Each row is a point. Two turns around zero, p and q, are shown by what they do to some points. Write where each new point lands after one turn and then the other. Backwards means that the second turn is done in reverse. Each puzzle has new turns, and all numbers are rounded.

Turn p:
[-0.12  0.10 -0.18] => [ 0.07  0.19 -0.12]
[-0.39 -0.35  0.11] => [-0.26  0.30  0.36]
[-0.44 -0.11  0.26] => [0.01 0.26 0.45]
[ 0.67  0.06 -0.38] => [-0.12 -0.41 -0.65]
[0.29 0.30 0.19] => [ 0.29 -0.35 -0.05]
Turn q:
[-0.10  0.00 -0.42] => [-0.13  0.15 -0.38]
[ 0.04 -0.27  0.16] => [-0.09 -0.28  0.11]
[-0.05  0.54 -0.50] => [ 0.19  0.59 -0.39]
[ 0.44 -0.28  0.14] => [ 0.23 -0.49  0.00]
[0.09 0.30 0.17] => [0.25 0.16 0.19]
[-0.42 -0.29  0.45] => [-0.46 -0.14  0.48]
Where do these land?
p, then q backwards: [ 0.48 -0.49 -0.50] => [-0.34 -0.56 -0.53]
q, then p: [-0.03  0.33  0.29] => [ 0.26 -0.33  0.14]
p, then q: [-0.25  0.14 -0.11] => [ 0.27  0.15 -0.01]
p, then q: [-0.20  0.02  0.32] => [ 0.15 -0.13  0.32]

Turn p:
[ 0.13 -0.19 -0.48 -0.65] => [ 0.36  0.47  0.24 -0.54]
[-0.41 -0.23 -0.05  0.52] => [-0.35 -0.28 -0.53 -0.11]
[-0.07  0.41  0.17 -0.05] => [-0.24  0.10  0.24  0.28]
[-0.15 -0.12  0.07  0.65] => [-0.20 -0.32 -0.53  0.18]
[ 0.29  0.06 -0.33 -0.32] => [ 0.33  0.41  0.12 -0.09]
[-0.11  0.01  0.58  0.09] => [-0.19 -0.48  0.22  0.20]
[ 0.30  0.05  0.04 -0.24] => [0.28 0.09 0.24 0.07]
Turn q:
[-0.46  0.20  0.10 -0.23] => [-0.17 -0.05 -0.15 -0.51]
[ 0.19  0.25 -0.22 -0.19] => [ 0.37 -0.04 -0.21 -0.02]
[ 0.09 -0.53 -0.19 -0.14] => [ 0.14 -0.23  0.51  0.08]
[ 0.08 -0.19  0.72 -0.09] => [-0.23  0.63  0.33 -0.12]
[ 0.06  0.20 -0.13 -0.18] => [ 0.24 -0.03 -0.16 -0.11]
[ 0.05  0.07 -0.28  0.84] => [-0.35 -0.28 -0.33  0.69]
Where do these land?
q, then p: [ 0.04  0.06 -0.30 -0.54] => [ 0.57  0.01  0.25 -0.04]
p, then q: [0.05 0.26 0.33 0.41] => [-0.42 -0.25  0.06  0.33]
p, then q: [0.35 0.05 0.02 0.01] => [ 0.05  0.14 -0.06  0.31]
p, then q: [-0.17 -0.43  0.34  0.44] => [ 0.00 -0.45  0.56  0.09]
p, then q: [-0.10  0.13 -0.22 -0.77] => [ 0.09  0.62 -0.24 -0.47]
q, then p: [-0.17 -0.08 -0.16  0.44] => [-0.21 -0.19 -0.35 -0.23]
